Every row gives one point. Each copy is the shape, with its points in the same order, turned, moved and blurred by noise. Some copies are also mirrored. Which?

Shape (8 x 2):
[[-1.8  1.4]
 [ 5.3 -4.4]
 [ 1.8 -1.2]
 [-2.5  3.7]
 [-0.7 -6.0]
 [ 2.9 -7.9]
 [-1.6  1.9]
 [ 2.5  3.0]]
Copy 1 (8 x 2):
[[-2.8  2.1]
 [ 2.3 -6.1]
 [ 0.2 -2.0]
 [-2.2  4.3]
 [-4.1 -5.5]
 [-1.1 -8.4]
 [-1.9  2.6]
 [ 2.1  2.1]]
Copy 1 is: only turned
Copy 2:
[[-1.2 -0.7]
 [ 6.2  4.9]
 [ 2.8  1.9]
 [-1.6 -3.0]
 [ 0.1  6.4]
 [ 3.6  8.3]
 [-0.8 -1.3]
 [ 3.4 -2.4]]
Copy 2 is: mirrored
Copy 3, 8 rows:
[[ 1.3  0.0]
 [-7.6  2.5]
 [-3.3  1.4]
 [ 3.4  0.6]
 [-5.6 -3.0]
 [-9.1 -1.4]
 [ 1.5  0.7]
 [ 0.0  4.5]]
Copy 3 is: mirrored

Shape (10 x 4):
[[-2.2 -5.9 -4.9 -2.4]
 [-0.7  1.4  3.2 -0.5]
 [-1.0 -4.7 -2.7 -7.4]
 [ 3.0  1.0 -3.0 -3.0]
 [ 3.0 -4.7 -7.9 -2.5]
 [-3.4 -1.4 -5.5 -0.8]
 [-3.3  2.5  5.7 -2.2]
 [ 2.6  4.8 -2.5  3.8]
 [-1.0  3.6  3.1  5.5]
 [ 0.2 -3.2  2.0 -3.5]]
Copy 1 (10 x 4):
[[ 0.5 -6.4 -3.0 -4.1]
 [-2.2  2.7  0.5  0.0]
 [-0.2 -4.4  0.3 -8.4]
 [ 4.1  1.5 -2.5 -4.3]
 [ 6.2 -5.6 -4.1 -5.0]
 [-0.7 -2.6 -6.2 -3.8]
 [-5.3  4.5  1.6 -1.3]
 [ 3.1  5.0 -5.3  1.8]
 [-2.0  5.9 -2.8  4.4]
 [-0.3 -1.4  2.5 -3.1]]
Copy 1 is: only turned
Copy 2, 10 rows:
[[-4.7 -4.2 -5.2  3.5]
 [-0.2 -1.3  3.3 -1.6]
 [-6.1 -5.3 -5.1 -1.7]
 [ 0.9 -0.7 -4.1 -2.2]
 [-0.7 -3.9 -9.2  1.4]
 [-3.7  0.4 -3.9  3.2]
 [-2.7 -0.3  5.9 -2.2]
 [ 4.8  3.4 -1.0  1.2]
 [ 3.3  2.1  5.4  2.9]
 [-2.2 -5.7  0.1 -1.5]]
Copy 2 is: only turned
Copy 3 (10 x 4):
[[-3.6 -1.1 -3.2  5.7]
 [-2.1  3.5  2.0 -2.6]
 [-4.2  4.1 -3.4  6.8]
 [-0.1  4.0 -5.1 -0.1]
 [ 0.9 -0.4 -7.5  5.1]
 [-4.9 -1.5 -4.4  1.0]
 [-5.0  5.7  4.2 -3.1]
 [ 1.5  0.2 -3.4 -6.6]
 [-0.6 -0.3  3.2 -7.2]
 [-1.8  4.0  1.5  2.9]]
Copy 3 is: mirrored
Copy 4 (10 x 4):
[[ 0.8 -3.7 -3.2 -6.6]
 [-0.5  2.3  2.2  0.8]
 [ 0.2  1.8 -2.5 -9.6]
 [ 3.0  4.4 -4.7 -2.9]
 [ 5.3 -1.1 -7.5 -5.8]
 [-1.4 -2.5 -4.8 -2.9]
 [-3.2  4.2  3.3 -0.6]
 [ 2.1  1.4 -4.3  5.4]
 [-0.8  0.7  2.4  6.4]
 [ 1.5  2.4  1.8 -4.7]]
Copy 4 is: only turned

Shape, 12 rows:
[[ 6.1 -4.9  7.5 -3.5  1.8  2.9]
 [-2.3  7.3 -6.3  1.4 -0.7 -4.4]
 [-3.7  6.2 -0.1  4.9  3.8 -3.2]
 [-1.0 -0.4  0.4  1.8  2.8 -0.7]
 [-3.1  5.7 -3.4 -1.2 -1.5 -0.5]
 [ 5.5  2.7 -0.6  0.4 -3.4  0.8]
 [ 0.0 -2.0  2.2  3.4  2.2  3.3]
 [ 4.9  2.5  3.8 -2.8  0.4  6.4]
 [-1.4  3.2 -5.5 -2.9 -1.1  0.9]
 [ 2.7 -1.8  4.5  1.6 -0.9  5.5]
 [-1.5  2.4 -4.6  6.5  9.1 -2.1]
 [-0.1  2.7 -3.2 -0.1 -3.3 -0.1]]
Copy 1:
[[-3.5 -3.4  1.4 -4.2  4.9  7.0]
 [ 2.2  9.1 -1.5  4.4 -1.5 -6.4]
 [-1.5  4.0  2.2  0.7 -3.7 -7.9]
 [ 0.3 -0.1  0.2 -0.3 -1.1 -2.4]
 [-1.0  7.0 -4.2  2.8 -0.5 -3.8]
 [-1.7  4.2  0.8  5.0  3.4  2.7]
 [-2.4 -3.7 -0.1  1.1 -1.7  0.0]
 [-6.9  2.1 -1.0  0.3  0.8  6.3]
 [ 1.3  6.2 -5.7  3.0 -0.9 -0.5]
 [-5.2 -3.4 -0.1  2.2  1.4  3.4]
 [ 3.8  1.9  3.6  0.3 -9.0 -5.1]
 [ 0.0  4.4 -3.1  4.7  1.6 -1.5]]
Copy 1 is: mirrored
Copy 2, 12 rows:
[[ 7.6  0.4  8.9  0.5 -0.9  3.6]
 [-6.7  3.4 -6.7 -0.7  5.4  1.1]
 [-3.5 -1.1 -5.5  1.6  7.5  6.8]
 [-0.3 -1.8 -0.5  1.4  2.2  3.2]
 [-2.1  2.3 -5.2 -3.1  5.0 -0.2]
 [ 0.2  7.0  0.4 -1.9  0.3  2.6]
 [ 3.4 -2.3 -0.2  0.6 -0.9  5.3]
 [ 5.1  2.3  4.3 -5.9  0.0  5.5]
 [-2.9  2.2 -3.1 -4.5  2.9 -1.3]
 [ 6.4  0.6  1.3 -1.6 -2.1  5.4]
 [-8.5 -5.1 -2.4  2.6  2.2  7.1]
 [-0.3  3.4 -3.3 -0.9  0.9  0.2]]
Copy 2 is: mirrored
Copy 3:
[[ 2.3 -9.2 -1.9  5.9  0.3  2.2]
 [ 0.3 10.9 -2.5 -1.6 -0.1 -0.3]
 [-2.7  8.2 -0.1  0.0  4.1  5.5]
 [-2.1  0.8 -1.5 -0.1  2.5  2.8]
 [ 2.4  6.7  0.3 -2.6 -1.3  0.2]
 [ 3.7  1.7 -5.7  2.0 -4.2  2.7]
 [-1.6 -2.4 -2.5 -1.0  1.1  6.0]
 [ 7.0 -3.5 -1.8  1.7 -0.8  5.1]
 [ 2.7  4.5 -1.8 -4.2 -0.8 -1.9]
 [ 1.6 -5.2 -2.2  0.3 -1.8  6.6]
 [-3.1  6.5 -5.1 -3.1  9.1  5.5]
 [ 0.8  4.1 -2.7 -1.7 -3.4  0.6]]
Copy 3 is: only turned
Copy 4 (12 x 6):
[[  5.8   4.5  -3.6   0.9  -2.4   8.6]
 [ -0.6  -3.2  -1.1  -2.6  -0.5 -10.5]
 [ -2.0  -4.2   2.8  -5.4   1.4  -3.8]
 [ -1.6  -1.0   0.0  -0.6  -0.5   0.6]
 [ -0.8  -3.2  -4.5  -3.6  -2.0  -6.2]
 [  7.2  -1.6  -3.5   1.3  -1.4  -2.6]
 [  0.0  -3.3  -1.0   1.5   0.8   4.6]
 [  6.3  -1.0  -7.6  -1.7   1.0   4.3]
 [ -1.0  -1.5  -7.1  -0.3  -1.8  -5.5]
 [  4.4  -3.4  -3.5   1.7  -1.7   5.8]
 [ -5.2  -1.8   3.2  -0.4   7.2  -2.9]
 [  1.3  -2.8  -4.3   0.6  -3.0  -4.5]]
Copy 4 is: mirrored
